Each point is reached from the start by the listed moves, each made once or not at all, plus a little noise. Say if it took an odd or an even number of moves. Then give how often each move was made.

Moves:
(1): .16; .27; -.02; -.08; -.68; .14
(2): -.35; .32; .10; .05; -.03; .08
(3): .13; .11; .20; .42; -.63; -.23
Start: -.25; -.27; -.39; -.13; .16; .32
Points:
-.37; .31; -.37; -.19; -.58; .48 => even (1, 1, 0)
-.05; -.01; -.47; -.15; -.53; .44 => odd (1, 0, 0)
-.54; .19; -.10; .38; -.49; .12 => even (0, 1, 1)

Moves:
(1): .04; -.17; .16; -.13; -.02; .10; -.03; -.04; .02; -.15; -.15
(2): -.03; .10; .06; -.21; .11; -.06; -.07; -.21; .13; .09; .07
(3): -.02; .04; .27; .11; .00; -.09; .09; -.02; .06; -.13; .02
(4): .17; -.13; -.09; .04; .09; -.09; -.09; -.11; -.09; -.08; .07
(5): -.26; -.08; .00; -.11; .29; .06; -.11; -.08; -.10; -.02; .05
(6): .08; .12; .11; .02; -.06; .19; -.08; .00; -.05; -.10; -.03
(7): .09; .11; .02; .05; .23; -.04; .10; -.04; -.08; .11; -.27
(8): -.03; .14; .14; -.09; .18; -.11; -.20; .35; .20; -.08; .07
(9): -.03; -.03; .02; .15; .05; .19; .06; -.07; .19; .12; .03
(10): .06; -.15; .08; -.11; .00; .15; .00; .14; -.02; .33; .26
(11): .09; -.03; -.04; -.19; .13; .11; .19; -.03; .08; -.16; .10
Start: -.18; -.05; .01; .22; .12; .06; .15; -.17; .14; .07; .02
Points:
-.38; -.09; .74; -.07; .94; .31; -.02; -.13; .53; .35; .08 => even (1, 1, 1, 0, 1, 0, 1, 1, 1, 1, 0)
-.02; .11; .06; -.12; .56; .11; .39; -.48; .26; .10; -.06 => odd (0, 1, 0, 0, 0, 0, 1, 0, 0, 0, 1)
.07; .02; .33; .17; .45; .32; .24; -.62; .46; -.17; .30 => even (0, 1, 1, 1, 0, 1, 0, 0, 1, 0, 1)
-.16; -.30; .14; .08; .70; .11; .04; -.44; -.13; -.09; -.27 => even (1, 0, 0, 1, 1, 0, 1, 0, 0, 0, 0)
.00; .02; .25; .32; .35; .58; .24; -.13; .19; .53; .01 => even (0, 0, 0, 0, 0, 1, 1, 0, 1, 1, 0)
.16; -.20; .43; .09; .26; .24; .21; -.39; .14; -.57; .03 => odd (1, 0, 1, 1, 0, 1, 0, 0, 0, 0, 1)

Moves:
(1): .01; .03; .07; -.08; -.09; .07; .03; -.03; -.05; -.02; .06; -.02; .00; .11; .10; -.06; .07; -.04; .07; .10; -.04; -.07; .03; .07; .00
(2): -.08; .03; -.02; .04; .01; .09; -.04; .05; .02; .02; .01; .18; .00; -.08; -.05; .00; -.02; .08; .04; .13; .19; .09; -.03; -.05; .02
(3): -.05; .08; .03; .02; -.02; .08; -.05; .04; .15; .06; .08; -.05; -.06; .05; -.18; .06; .10; -.08; .01; .15; .00; .12; .04; -.15; -.05
(4): -.14; -.03; .01; .19; .07; .07; .00; .03; -.09; -.01; .05; -.03; -.06; .00; -.06; .02; .00; -.06; .03; .04; .03; -.09; -.03; .08; .03
(5): -.05; .03; .02; -.14; .00; .14; .10; -.06; -.02; .09; .01; .05; -.04; -.05; -.03; -.03; .08; -.02; -.07; .04; .02; -.02; .02; .02; .02
(6): -.15; -.02; .10; -.07; -.06; .04; -.11; .00; -.05; .16; -.17; -.03; .12; -.01; .00; -.08; -.02; -.01; .00; .08; -.04; .09; -.22; -.08; -.18
(7): .05; .14; .05; -.11; .02; -.04; .17; -.04; .00; -.10; -.05; .02; .02; -.03; -.08; .02; -.03; .02; -.07; .10; -.05; .13; .06; -.02; .11
(8): .01; .00; -.02; -.10; .05; .08; -.05; -.10; .10; .01; .04; .01; -.08; .04; .07; .02; -.12; .00; .04; -.10; .18; .00; .02; -.09; -.03
(9): -.02; .00; -.01; .01; -.05; -.02; .06; -.02; .02; -.05; .08; -.04; .08; -.01; -.03; .03; .06; .00; .04; .00; .05; .04; .02; .02; .05
(10): -.11; .04; .02; .00; .09; -.16; .02; .07; .02; .08; -.09; .01; -.06; .02; .02; .09; -.18; -.02; .00; .04; .02; .02; -.05; .14; .02
(11): -.05; .00; .03; -.03; -.02; -.03; -.07; -.07; -.10; .11; -.02; .07; .07; .06; -.08; .00; -.08; .05; -.04; -.05; .01; .11; .00; .07; .11
(12): -.10; -.21; -.11; -.04; -.03; .05; .01; -.01; .01; -.06; .09; .12; .11; .09; -.08; -.08; -.07; -.01; .00; -.09; .00; -.01; -.09; .02; -.04
(13): .00; -.03; .02; .00; .03; .10; -.03; -.09; -.04; .04; -.09; -.09; .03; .01; .02; -.07; .13; .00; -.09; .08; -.01; .01; .10; .07; -.02
(14): .04; .00; -.10; -.06; -.11; .15; -.06; .07; -.07; .01; -.04; -.02; .05; .08; -.15; .06; -.01; -.01; .16; .03; .09; .04; -.13; .03; -.04
(15): -.20; .07; .08; .12; -.13; .11; .08; -.09; .15; .13; -.11; .04; -.08; -.04; -.11; -.03; -.10; .00; .04; .01; -.04; -.09; .00; -.04; .04
(16): .03; -.05; .16; -.03; .01; .00; .02; -.12; -.09; .07; -.05; .12; .02; -.01; .07; .12; -.08; -.06; .04; -.01; .09; .01; .01; .03; .04
(17): .08; .06; -.07; -.06; -.04; .10; -.07; .11; .04; .00; -.02; .02; .04; .07; .03; -.01; -.03; -.07; -.05; -.04; .04; -.07; .06; -.07; .07
(18): -.02; .06; .05; .04; .04; .03; -.04; .16; -.04; .02; -.04; .02; .08; .11; .08; .10; .13; .06; -.07; .03; .08; .02; -.02; .02; .06
(19): -.05; .11; -.03; -.05; .00; .05; -.04; -.01; -.07; -.03; .03; .04; .09; .07; -.06; .12; .01; -.12; .01; -.05; -.15; -.04; .07; -.02; .08
(20): -.05; -.18; .03; -.08; .04; .02; -.07; -.09; -.01; -.03; .02; -.05; -.01; -.02; -.06; -.04; -.04; .10; -.07; .05; .08; -.10; .03; -.02; .07
(21): .00; -.07; .14; .00; .05; .00; -.15; -.04; .01; .04; .03; .07; .00; -.09; -.19; .02; .06; .00; .03; -.15; -.02; .08; .03; -.05; .02
(22): -.06; -.06; -.02; -.09; .00; -.04; -.01; -.02; -.09; -.01; -.12; -.07; -.03; .01; .13; .02; -.09; -.03; .08; -.07; -.09; -.03; -.03; -.06; .07
(23): .10; -.05; .10; .01; .03; .02; -.06; .00; .02; .02; .06; -.04; .00; -.04; .09; .09; .00; -.02; .09; .02; -.03; .02; .00; .02; -.02
(24): -.11; -.01; .02; .01; .01; .04; -.12; .08; -.07; -.02; -.04; -.01; -.16; -.10; .06; -.03; -.04; .08; -.11; -.03; .03; -.01; .12; -.08; -.01
Start: .02; -.01; .09; .00; -.03; .04; -.16; -.04; -.01; .03; .01; -.01; .02; -.03; -.03; .05; .06; .16; .10; .04; .12; .00; .04; -.08; -.03
Points:
-.39; -.26; .49; -.17; -.05; .67; -.93; -.10; -.13; .41; .06; .18; .03; -.08; -.51; .31; -.16; .16; .31; .16; .81; .32; -.05; -.41; .03 => even (0, 1, 1, 1, 0, 1, 0, 1, 1, 0, 1, 0, 0, 1, 0, 1, 1, 0, 0, 1, 1, 0, 1, 1)
-.20; -.37; .13; -.07; .06; .36; -.31; -.08; -.07; -.02; .17; .15; .18; .25; -.01; .20; -.10; .12; .07; -.08; .68; -.20; .05; -.09; .22 => even (0, 0, 0, 1, 0, 0, 0, 1, 1, 0, 0, 1, 0, 0, 0, 1, 1, 1, 0, 1, 0, 0, 0, 0)
-.26; .28; .65; -.41; -.31; .54; -.05; -.12; .03; .41; -.26; .02; .16; .12; .04; .29; .14; -.10; .22; .45; .11; .15; .02; -.32; .18 => even (1, 0, 1, 0, 1, 1, 1, 0, 1, 0, 0, 0, 0, 0, 1, 1, 1, 1, 0, 0, 0, 1, 1, 0)
-.66; -.12; .66; -.10; .13; .38; -.65; -.09; -.34; .41; -.27; .10; .14; .14; -.21; .36; .11; -.01; .20; .46; .26; .10; -.02; -.09; .13 => odd (1, 1, 1, 1, 0, 1, 0, 0, 0, 1, 0, 0, 1, 0, 0, 1, 0, 1, 1, 1, 1, 1, 0, 0)
-.24; .13; .42; -.14; -.03; .57; -.59; .02; -.19; .27; .25; .09; -.10; .05; -.35; .24; .23; -.14; .07; .08; .00; .03; .40; -.19; .22 => even (1, 0, 1, 1, 1, 0, 0, 0, 0, 0, 1, 0, 0, 0, 0, 0, 1, 0, 1, 0, 1, 0, 1, 1)
-.94; -.20; .49; -.11; -.06; .44; -.53; -.22; -.21; .35; -.26; .44; -.11; -.03; -.13; .19; -.53; -.03; .37; -.05; .29; -.06; -.13; -.21; .04 => odd (1, 1, 0, 1, 0, 1, 0, 1, 0, 1, 0, 1, 0, 0, 1, 1, 0, 0, 1, 0, 1, 1, 0, 1)
-.64; -.09; .53; .09; -.19; .69; -.46; -.04; -.21; .34; -.28; .12; .08; -.01; .03; .01; .11; .24; -.01; .49; .59; -.17; .11; -.13; .13 => even (1, 1, 0, 1, 0, 1, 0, 0, 1, 0, 0, 0, 1, 0, 1, 1, 1, 1, 0, 1, 0, 0, 0, 1)
-.59; -.12; .52; -.08; .10; .42; -.68; .16; -.22; .27; -.28; -.13; .03; -.13; -.44; .34; .11; .26; .18; .53; .45; .43; -.08; -.21; .09 => odd (0, 1, 1, 1, 0, 1, 1, 0, 1, 1, 0, 0, 1, 1, 0, 0, 0, 1, 0, 1, 1, 1, 1, 1)
-.47; -.20; .38; -.47; .07; .24; -.11; -.06; -.34; .06; -.20; .37; -.06; .00; .14; .17; -.22; .31; -.04; .34; .46; .01; .10; -.02; .34 => odd (1, 1, 0, 0, 1, 0, 1, 0, 0, 1, 0, 1, 0, 0, 0, 1, 0, 1, 0, 1, 0, 1, 0, 1)
-.16; .11; .64; -.17; -.16; .48; -.22; -.25; .14; .19; -.08; .05; .13; .12; -.39; .19; .31; .08; -.01; .37; .30; .09; .42; -.22; .33 => odd (1, 0, 1, 0, 0, 0, 1, 0, 1, 0, 0, 0, 1, 0, 1, 1, 1, 1, 0, 1, 1, 0, 0, 0)

Moves:
(1): -.18; -.14; .26; -.05; .00; .11; .12; .09; -.03; .04; .11; -.05; .00; .09; -.01; .18; .05; -.01; -.08; .05; -.15; .17; -.06; .07
(2): .00; .20; -.03; -.01; -.14; -.03; -.05; -.03; -.24; .10; -.04; -.03; -.06; .17; -.13; -.12; -.10; -.19; -.02; .07; -.16; -.03; .17; -.06
(3): .08; -.14; .18; .01; .05; .04; .02; -.03; -.02; -.05; .03; -.06; .03; -.01; .08; .09; -.01; -.03; .04; .12; -.03; .07; -.04; -.02
(4): .00; .04; .04; .24; -.03; -.16; -.09; .00; .08; .00; .06; .05; -.02; -.06; -.16; .08; -.14; -.03; .08; .03; -.09; .01; .13; .04
(5): -.09; .04; .05; .01; .07; -.08; -.13; .09; -.10; .10; -.03; -.03; -.12; -.04; -.09; -.08; .01; -.14; .05; -.15; -.13; -.01; .06; .01
(6): .05; .07; .08; -.05; -.04; .01; -.09; .19; .11; .08; .05; -.04; .02; .10; -.04; .01; -.01; .04; -.14; .11; -.13; -.07; -.04; -.12
(7): .06; -.13; .00; -.08; .00; -.10; -.11; -.04; -.05; -.05; .04; .02; .02; .01; .01; -.01; .13; -.04; -.04; .00; -.01; .08; -.03; .00
(8): -.03; -.02; -.01; .07; .15; -.04; .06; .19; .11; -.08; -.02; .16; -.05; -.04; .10; .20; .00; .11; -.11; -.10; -.08; -.11; .20; -.04
(9): -.03; .11; .03; -.02; .02; -.08; .09; -.07; -.08; -.05; .02; .02; .05; -.05; .07; -.04; .08; .10; .06; .01; .12; .03; -.01; -.03
(10): .05; .05; -.02; .09; -.01; .03; -.04; .07; .07; .11; -.07; -.09; -.03; .11; .03; -.11; .03; .00; .06; -.04; .01; .11; .07; .18
(11): -.03; -.02; .09; .06; -.10; -.03; .04; -.09; -.05; -.10; -.09; -.10; .02; -.11; -.01; .16; -.05; -.01; -.06; .01; .05; .03; .35; -.01
(12): .09; .00; -.05; .02; -.08; -.03; .00; -.10; .06; -.02; .05; -.10; -.01; -.08; .11; .02; .06; -.11; -.14; .12; -.08; .06; .02; -.18
(13): .08; .03; -.01; .08; .00; -.04; .08; .14; -.08; .01; .06; -.11; -.03; -.13; -.06; .11; .09; -.04; -.17; -.06; .00; .03; -.08; .18
(14): -.02; .07; .03; .07; -.12; -.08; .22; -.06; .00; .11; .01; -.10; -.06; .13; .13; .01; -.02; -.09; -.06; .11; .17; .08; -.02; -.11
(15): -.04; .04; .08; -.07; .11; -.05; .04; -.17; .03; .03; -.06; .01; .03; .16; -.03; -.13; .02; -.01; -.09; -.03; -.10; -.05; -.03; -.04
(16): .10; .13; .09; .04; -.12; .10; .11; .06; .10; -.14; -.06; .08; -.03; .04; -.09; .19; .00; -.07; -.08; .10; .15; .03; -.06; .10
(17): .06; .06; -.03; -.06; .05; .06; -.07; .02; -.05; -.10; .04; -.11; -.03; .13; .12; -.06; -.01; -.02; .00; -.07; .03; .07; -.09; -.01
(18): .02; .05; .07; -.07; .01; -.02; .07; .10; -.04; -.04; .07; -.12; -.11; .06; .02; -.09; -.10; .01; -.07; -.03; -.05; .03; .05; -.03
(19): .07; -.02; .02; .07; -.11; .08; -.12; .06; .01; .01; .08; .15; -.08; -.01; -.03; -.01; .10; -.04; -.14; -.06; -.02; -.15; -.04; .08
(20): -.15; .05; .10; .06; .11; .00; .01; .09; -.08; .02; .04; .02; -.10; -.04; -.08; -.07; .00; -.07; -.10; .05; .11; .04; -.07; .03
(21): -.02; .11; -.06; .05; .05; .05; .06; .08; -.10; -.04; .04; .03; .02; -.03; -.13; -.15; -.06; .01; -.06; -.11; -.03; .17; -.01; -.22
(22): -.02; -.10; -.18; .07; -.05; -.12; -.13; -.12; -.06; -.02; -.19; .04; -.12; -.07; -.01; .20; .06; .05; -.04; -.02; -.01; -.03; .03; -.04
(23): -.14; .08; -.01; .07; .05; -.01; .16; -.02; .00; -.12; .04; -.09; -.05; -.05; -.09; -.08; .10; .03; .01; .03; .07; -.05; -.08; -.09
(24): -.04; -.02; .07; .02; .13; .04; .09; -.05; .06; .08; .04; .03; -.06; .09; -.17; .06; .09; .02; .02; .07; .07; -.09; .01; -.03
Start: .02; -.10; .04; -.01; .04; .11; .11; .07; .01; .13; -.12; .03; .07; -.02; .01; -.04; .10; .12; .04; -.12; .14; -.03; -.03; -.04
Points:
-.04; .04; .45; .61; -.16; -.26; .63; .28; .25; -.02; -.08; -.23; -.29; -.05; -.17; .94; .59; .06; -.65; .28; .23; .24; .40; -.12 => odd (1, 0, 0, 1, 0, 1, 1, 1, 1, 1, 1, 1, 1, 1, 0, 1, 0, 0, 0, 0, 0, 1, 1, 1)
-.05; .13; .21; .03; -.11; .28; -.08; .27; -.43; .22; .13; -.10; -.21; .21; -.14; -.26; .15; -.37; -.34; -.27; -.40; .25; .03; -.36 => odd (1, 1, 0, 0, 1, 0, 0, 0, 0, 0, 0, 1, 0, 0, 0, 0, 1, 0, 1, 0, 1, 0, 0, 0)
.53; .21; .61; .35; .05; -.11; .38; .39; .32; .03; .20; -.16; -.28; .43; .11; .29; .42; -.06; -.73; .15; .11; .07; .00; -.08 => even (0, 0, 1, 1, 0, 1, 1, 1, 1, 1, 0, 1, 1, 1, 1, 1, 1, 1, 1, 0, 0, 0, 0, 1)
.12; .29; .25; .33; -.20; -.24; .33; .29; .14; -.21; -.23; -.08; -.25; .11; .14; .64; -.07; .21; -.37; .03; .30; .04; .51; -.29 => even (0, 0, 0, 1, 0, 1, 0, 1, 1, 0, 1, 0, 0, 1, 0, 1, 1, 1, 0, 0, 0, 1, 0, 0)
-.10; -.17; .55; .39; .06; -.30; .32; .12; .01; .10; -.19; -.08; -.02; .22; .05; .46; .20; .21; -.38; .01; -.14; .46; .50; -.37 => odd (1, 0, 1, 1, 0, 1, 1, 1, 1, 1, 1, 0, 0, 1, 1, 0, 0, 0, 0, 0, 1, 1, 0, 0)
.19; -.19; .76; .02; .03; .14; .33; .33; -.16; .02; .28; -.13; -.26; -.05; -.14; .39; .59; -.23; -.51; .04; .01; .20; -.22; .10 => odd (1, 0, 1, 0, 1, 0, 1, 0, 1, 0, 0, 1, 1, 0, 0, 1, 0, 1, 1, 0, 0, 0, 0, 1)
